Every row gives one point. Each copy is the shape, with its points in the same order, turned, moved and blurred by noise. Say if it was mirrored as well.
In the rows, 128 means zero.

Shape, 5 rows:
[[179 137]
 [ 93 147]
 [176 102]
 [107 138]
 [135 133]]
Copy 1 (5 x 2):
[[184 112]
 [124 172]
 [160  88]
 [125 159]
 [146 135]]
Copy 1 is: only turned
Copy 2, 5 rows:
[[104 164]
 [178 119]
 [ 83 137]
 [161 121]
 [138 136]]
Copy 2 is: mirrored

Shape:
[[133 123 106]
 [129 166 139]
 [137 109 149]
 [147 124  90]
 [ 60 117 105]
 [ 96 121 100]
 [176 105 152]]
Copy 1:
[[151 100 115]
 [164 151  94]
 [124 127 129]
 [153  79 104]
 [189 105 177]
 [173  97 138]
 [ 92 124  99]]
Copy 1 is: mirrored
Copy 2:
[[141 113 107]
 [134 112 165]
 [162 144 127]
 [153  87 101]
 [ 77 136 100]
 [104 119 101]
 [200 138 124]]
Copy 2 is: mirrored
Copy 3 (7 x 3):
[[151 145 138]
 [111 113 155]
 [138 132 104]
 [171 146 150]
 [ 96 200 147]
 [120 177 148]
 [166 106  88]]
Copy 3 is: only turned

Shape (8 x 4):
[[ 87 108 108 131]
 [100 117  75 112]
 [115  88 147 107]
 [103  96 125 117]
 [140 136 180 124]
 [155 147 146 106]
 [150 167 121 166]
 [165 123  92 174]]
Copy 1, 8 rows:
[[ 90 110 162  87]
 [ 82  77 148  78]
 [142 104 168 111]
 [119 103 166  97]
 [139 126 139 165]
 [126  90 122 158]
 [ 88 128  84 138]
 [110 118  73  87]]
Copy 1 is: mirrored
Copy 2 (8 x 4):
[[120 134  96 161]
 [112  97  84 142]
 [132 116 140 190]
 [127 122 116 174]
 [111 143 187 157]
 [103 107 178 135]
 [120 146 151  88]
 [166 121 130  90]]
Copy 2 is: only turned

Shape, 8 rows:
[[156  87 180 144]
 [ 96 118 132 136]
 [134 119 137 126]
 [108 102 122 177]
 [ 95 161 118 120]
 [102  90 170 181]
 [138 147 124 169]
 [ 90 138 115 106]]
Copy 1 (8 x 4):
[[152 108 189 172]
 [110 112 116 159]
 [143 119 133 148]
 [ 81 116 145 139]
 [128 140  81 150]
 [ 89 118 173 186]
 [117 157 140 127]
 [131 115  80 155]]
Copy 1 is: mirrored
Copy 2:
[[ 73  87  75 154]
 [131 104 130 166]
 [111 118 107 144]
 [134  63 125 144]
 [134 139 160 150]
 [ 97  49 120 175]
 [109  94 142 110]
 [144 141 141 165]]
Copy 2 is: only turned

Shape, 9 rows:
[[102 111 144 133 158 161]
 [122 102 173 155 117 136]
 [137  82 117 168 153 137]
 [127 123  72 122 119  76]
 [157 110 102  95 126  83]
 [159 157 108 122 127  54]
 [130 115 155 153 153  99]
 [140 107 147 153 152 175]
 [129 113 139 170 132 164]]
Copy 1, 9 rows:
[[140 153  83 150  77 135]
 [ 91 154 100 128  88 154]
 [151 155 108 112  75 175]
 [167 111 127 121 161 168]
 [155 159 142 122 161 159]
 [149 130 116  82 183 144]
 [121 163  78 103 119 157]
 [133 163 102 124  55 134]
 [132 138 104 118  59 140]]
Copy 1 is: mirrored
Copy 2, 9 rows:
[[ 93 131 159 122  88 115]
 [ 93 109 161 149 118 164]
 [116 156 187 129 132 118]
 [172 111 123 138 161  92]
 [171 147 105 153 148 121]
 [163 123  95 109 184 128]
 [ 95 136 142 119 149 133]
 [102 148 174 116  87 149]
 [110 126 184 123 104 146]]
Copy 2 is: only turned
Copy 3, 9 rows:
[[160 101 135 134 164 111]
 [ 98 105 147 156 168 103]
 [128  98 105 162 117 100]
 [128 155 166 130  58 116]
 [119 177 137 119  88  99]
 [ 95 152 168  86  71  84]
 [122 101 151 130 127  70]
 [130  86 105 135 167 110]
 [116  83 125 141 146 119]]
Copy 3 is: only turned
Copy 4, 9 rows:
[[109 143 113 167 105 113]
 [ 89 157 154 129 142 130]
 [102 182 106 122 116  90]
 [140 112  83  89 173  71]
 [101  96  82  85 156  94]
 [135 111  68  92 198 132]
 [ 96 159 105 132 159 129]
 [100 172 119 132  82 123]
 [123 172 130 132 107 120]]
Copy 4 is: mirrored

Shape, 12 rows:
[[116 127 147 108 147 156 125 109]
 [112  35 162  99 137 138 155 121]
 [114 126 174 114 167 135 137 132]
 [122 124 140 196  53 106 126 131]
 [127 145 169 108 154  95 116 109]
 [136 109 109 152  44 105 139 145]
 [129 157 170 119 150 133 132 149]
 [139 111  80 140 145 108 104 137]
 [106 108 167  92  92  98  95 134]
 [103 156  84 140 158  99 152 122]
 [120 134 179 118 138  95 150 133]
 [146 143 139 119 164 123 158 105]]
Copy 1, 12 rows:
[[111 158 137 160 140 120 126  91]
 [158 120 168 184 105 187 130  64]
 [145 157 148 169 126 101 109  71]
 [142 101 116 148  71 100 169 185]
 [153 190 146 143 134 107 141 108]
 [149  99 147 149  96 135 143 191]
 [146 164 144 171 130  77 105 105]
 [168 129 105  89 145 142 113 133]
 [143 190 161 154  77 149 121 147]
 [148 125 148  77 163  97 125 118]
 [169 158 164 156 117  97 132 111]
 [154 147 142 149 173 107 145  97]]
Copy 1 is: only turned
Copy 2:
[[144 119 165 100 129 128 136 122]
 [117 178 188 109 145 113  66 126]
 [129 124 182 103 136 167 129 106]
 [ 80 124 144 183  41 116 139 142]
 [148 143 157  94  93 176 138 104]
 [ 91 129 106 175  59 102 102 126]
 [131 104 160 129 122 172 143  87]
 [123 145  91 135 129 156 129 161]
 [169 142 160 135  69 148  87 118]
 [ 88 101 104  81 113 171 134 149]
 [115 131 168 110  94 174 118  88]
 [107 133 139  81 132 149 151  99]]
Copy 2 is: mirrored
Copy 3:
[[113 160 125 136 122 120 135 152]
 [ 68 158 192  88 111  74 126 161]
 [133 146 144 118 129 118 140 179]
 [187 110 137  60  72 116 109  93]
 [154 148 136 137 145 131  93 172]
 [162  87 163  91  87  98 104  74]
 [159 134 138 135 132 120 147 173]
 [115 109 151 111 151 165 107 111]
 [140 121 176 139  74 109  80 159]
 [120  90  90 107 157 152 116 125]
 [151 134 143 115 139 104 112 182]
 [139 151 115 125 164 118 130 153]]
Copy 3 is: mirrored
Copy 4 (12 x 8):
[[131 125 127  95 106 135 119 137]
 [ 89 202 163 129 118 128 139 136]
 [139 138 144  99 110 108 105 172]
 [156 108 146 173 195 174  75 111]
 [155 139 110 124  93 115  76 148]
 [119 113 115 192 189 164 108 111]
 [144 106 124 114 118 117  98 184]
 [164 111 130 178 106 119 144 111]
 [148 169  86 146 134 163 103 155]
 [170 101 121 132 137  72 120 102]
 [135 144 122 128 132 101  73 166]
 [119 107 133 121 101  88  93 136]]
Copy 4 is: mirrored

Shape (14 x 8):
[[124 105 153 127 139 131 167 116]
 [136 104 135 136 125 137 167 100]
 [119 138 123 133 168 160 191 114]
 [127 144 104 120  61 190 151  64]
 [143 139 140 146 161 146 145  88]
 [154 146 155 132 146 105 179 138]
 [136 146  89 140 144  83 126 151]
 [129 105 141 128 146 145 161  94]
 [ 90 158 124 117 145  46 142 147]
 [125 128 169 119 155 159 141 126]
 [136 151 113 106 113  73 146 172]
 [128 104 130 119 143 145 160 122]
 [108 155 124 176 117  60 145 193]
 [125 155 116 119 129  70 143 112]]
Copy 1 (14 x 8):
[[126  96 106 133 180 141 133 127]
 [133 113 120 146 187 148 136 142]
 [117  78 115 163 185 111  99 153]
 [151 159 113 212 144 142 154 191]
 [122 110 145 154 182  99 134 130]
 [102 109 107  95 188 112 119 150]
 [125 142 145  90 142 124  70 136]
 [136  96 124 152 181 133 135 130]
 [144 138  84  72 143 107  66 108]
 [102  84 115 145 149 115 145 120]
 [121 137 103  65 130 136  86 157]
 [129  89 122 142 164 147 122 138]
 [ 78 166  96  74 154 141  53 117]
 [155 148 111  94 157 107  96 135]]
Copy 1 is: mirrored
Copy 2 (14 x 8):
[[104 123 134 114 140 158 149 156]
 [105 134 111 128 141 152 150 165]
 [ 61 138 132 144 136 160 111 136]
 [145 165 115 160 168  90  89 187]
 [ 88  95 122 154 124 141 128 158]
 [101 119 151 122  90 185 127 153]
 [120 129 114 127  62 128 132  99]
 [ 97 119 126 137 148 151 157 154]
 [ 95 135 164  83  42 118 148 118]
 [105  85 160 124 153 153 124 141]
 [146 150 159 105  63 142 132 116]
 [110 127 131 125 143 154 141 130]
 [122 127 111  51  35 145 118 119]
 [111 145 142 129  63 121 155 141]]
Copy 2 is: mirrored
Copy 3:
[[119 127 161 111 100 143 141 165]
 [110 144 150 114 101 128 124 172]
 [ 71 109 160 115 132 135 142 168]
 [ 80 192 128 170 117 100  95 121]
 [ 92 144 147  83 130 125 142 146]
 [116 139 143 103 120 157 186 180]
 [167 126 131 115 176 109 165 169]
 [102 132 158 101 101 133 121 166]
 [184 119 187 130 169 145 181 156]
 [104 108 134  96 105 155 144 132]
 [181 134 132 148 160 151 180 173]
 [113 122 141 116 110 136 120 168]
 [180 110 142 136 144  97 230 167]
 [161 157 169 117 167 133 157 165]]
Copy 3 is: only turned
